Each row is a point. The last column is the point's height on a tilted bowl or saddle (a function of degree 2), plus a little noise. Along how many of its main directions does it bend up, bend down or stay straight?

Points (16 x 4):
[[ 23.6 -14.9 -14.3   7.6]
 [  9.9   3.8  -6.5   0.8]
 [-12.0  -8.9  29.6 -27.4]
 [ 25.7  24.2  22.7 -27.3]
 [-27.0  10.1   7.8   6.9]
 [ 10.1   8.9 -19.2  -2.7]
 [ 17.3 -22.5   6.8  -3.0]
 [  8.8 -22.4  -3.9  -0.7]
 [-16.7  10.2   7.8   5.8]
 [ -0.8  -8.0   9.3  -6.3]
 [ -7.1 -31.3   1.7 -20.4]
 [ 14.3 -43.4  34.6 -48.1]
 [ -3.0   2.7  19.3  -6.8]
 [ -2.5 -18.8   3.1  -8.7]
 [-12.2  38.9  13.6  19.2]
 [  1.4   9.6  19.9  -7.8]]
Directions: 1 up, 2 down, 0 straight

Points, 16 rows:
[[  4.0   7.3  25.6   7.3]
 [  1.1 -16.9  -9.9  11.1]
 [ 30.3   4.9  17.9  13.9]
 [ 17.7 -15.4 -36.5  40.1]
 [ 17.4  48.2   9.1  39.2]
 [ 29.1  10.2   6.1  16.0]
 [  8.9   8.4 -13.2  15.4]
 [-15.8  -8.3   0.7   1.0]
 [ 15.9  -5.3 -12.0  14.7]
 [-19.7  17.6  31.2   9.9]
 [  8.3  -0.1  -3.2   9.2]
 [ -5.4 -25.3  -5.6   5.9]
 [ 23.1 -11.9 -13.9  19.6]
 [ -0.7  -6.0  19.8  -0.6]
 [  8.5 -27.0   7.2   5.5]
 [-11.2  17.0  29.9  11.0]]
Directions: 2 up, 0 down, 1 straight

Points (26 x 5):
[[  7.7  42.6  -4.1 -15.3  -7.8]
 [  5.9   6.5 -13.1   6.4  10.0]
 [  2.3  -4.9  16.6 -29.8 -25.2]
 [ 16.5  -7.1 -26.4  -5.6  -3.8]
 [ -0.1 -19.3 -18.1  12.4  -2.4]
 [ 16.4   3.8   2.0  23.4   8.2]
 [ -9.1  -1.2  -3.2 -24.6 -15.9]
 [-24.1 -19.0 -18.5  13.7  -7.3]
 [ 10.7  17.3 -16.8   0.7   9.7]
 [ 17.8  36.6  -0.7   5.7   4.1]
 [ 17.8  -4.5  11.9  14.4  -0.4]
 [ 10.8   6.6   8.5  20.5   6.3]
 [-44.9   7.7  -5.0   6.7  -6.6]
 [-18.1   0.2  -2.4  -8.2  -6.7]
 [  2.8  31.5   2.7  -0.1   3.1]
 [  4.4  -4.2  34.7  -7.5 -21.0]
 [ 20.3 -48.2 -17.6 -37.9 -55.2]
 [  1.7  28.0  -3.2  15.0  14.3]
 [ 24.6  -8.7   3.8  -6.4  -6.7]
 [-19.8 -37.6   2.7  13.6 -29.9]
 [ -8.6 -15.8   2.4  12.2  -5.5]
 [-30.3   6.0  11.2 -34.7 -37.8]
 [ 24.1  18.4  -0.4  22.8   9.7]
 [  1.8   3.4 -12.0  -2.8   4.1]
 [-20.9  -6.3 -23.2  18.3   7.2]
 [-21.0   4.3  -4.7 -27.9 -19.9]]
Directions: 0 up, 3 down, 1 straight
